Each row of a before or after table is a point. The points were changed in one or more steps. Then noise was added and the rows were shuffled. The steps act on how far a point lies along the listed directions, d1 being the first. Name the steps. A step turns or swaps two directions, mirrors them in a line or flattens them onto one, adds a multiple of one to another, or multiplies one. Angles are multiples of 10 degrees, from the lower direction toward the higher: turns from -170 to 170, lines from 10 to 170 but not 90. Use the fewest steps. Two steps may share a direction if one is a turn and the other turns, adds or multiplies; they go together, in the order done. Otherwise the lowest direction goes first.
(in the rows, 128 means zero)

Directions:
(1): [179  96]
(2): [160 179]
Before (14 x 2)
[[108 123]
 [119 214]
 [159 138]
 [123 134]
 [121  53]
 [144  82]
 [120  98]
 [181 142]
 [ 77 156]
 [176  41]
 [175 101]
 [112  42]
 [149 153]
 [137 164]]
After (14 x 2)
[[163  92]
 [119 142]
 [165  82]
 [ 86 181]
 [137 107]
 [121 142]
 [128 130]
 [136 121]
 [160  84]
 [135 118]
 [182  46]
 [158  95]
 [126 136]
 [ 98 174]]
Steps: flatten d1 and d2 onto the line at 160 degrees

Directions:
(1): [109 160 221 157 124 114]
(2): [116 123 137  58  93  60]
(3): [206 141 126 149 164  73]
(4): [125  29 155 144 142 115]
Before (14 x 6)
[[114 121 106 174 112 191]
 [ 89 142  63 135 126 241]
 [107  91 133  66 113  81]
 [ 94 106 106 117 112 191]
 [106 179 121 151  95 216]
 [ 92 161  87 139 100 233]
 [105 110 116  55  82  61]
 [145  96 119  80 129  55]
 [104  99 148  72 103  78]
 [ 84 163  69 128 127 193]
 [112 198 111 151 146 233]
 [ 72 115 118 157 133 202]
 [144 101 102 101 145  64]
 [ 38 108 204 174 112 170]]
After (14 x 6)
[[101 166 215 186 121 144]
 [ 52 136  69 125  95 190]
 [116 113 210 167 157 107]
 [ 86 144  70  74 109 151]
 [119 172  49  51  94 129]
 [ 96 141 201 158 135 155]
 [115 122  65 104  85 133]
 [110 197  73  89 120 122]
 [114 108 174 156 154  98]
 [153 181  38  49 127 125]
 [106 153 106  87 101 157]
 [153 185  51  92  94 147]
 [ 94 134 189 164 141 148]
 [137 198  56  69  81 146]]
Steps: multiply d1 by 0.4; turn d1 and d2 by -110 degrees; turn d3 and d4 by 40 degrees

Directions:
(1): [101 215  90 142 138  97 182 200 160 136 118]
(2): [ 82 163 124 145  47 133 141 101  88  57 180]
(3): [ 49 110 131 194 155 150  83 168  70 144  98]
(4): [149  60  62 171  88 141 193 143 113 174 151]
(5): [ 96 118 103 177  98 131 117  73 217 112  64]
(6): [143 157 154 122  49 183  74 170 158 188 139]
Before (8 x 11)
[[186 147 130  52 134 114 112 136 143 148 127]
 [158  87 139 140 145 136  87  76 153 131  84]
 [144  85  74 158 130 140 179 153 147 189 115]
 [154 110 132 133 132 147 103 140 117 149 117]
 [ 85 148  96 187 101 135 133 139 129 105 127]
 [114 134 119 118 235  82 151 141  87 111 102]
 [140  86  87 195 124 104 192 147 135 142 111]
 [187 104 121 102 152 124 167 133 117 157 164]]
After (8 x 11)
[[174 107 134 118 138 144 109 137 130 156 118]
 [153  68  83 151 156 143 169 168 127 210 115]
 [142  71  98 192 138 111 180 154 109 152 117]
 [ 78 126 107 190  84 148 116 116 100  88 142]
 [171 169 116  66 155 107 122 169 158 167 106]
 [188 101 132 117 151 122 109  77 190 141  80]
 [185 123 114 104 172 116 178 165 121 173 157]
 [120 105 127 120 249  92 130 128  87 123  88]]
Steps: turn d1 and d3 by 50 degrees; multiply d2 by 1.6; add -0.3 times d4 to d5
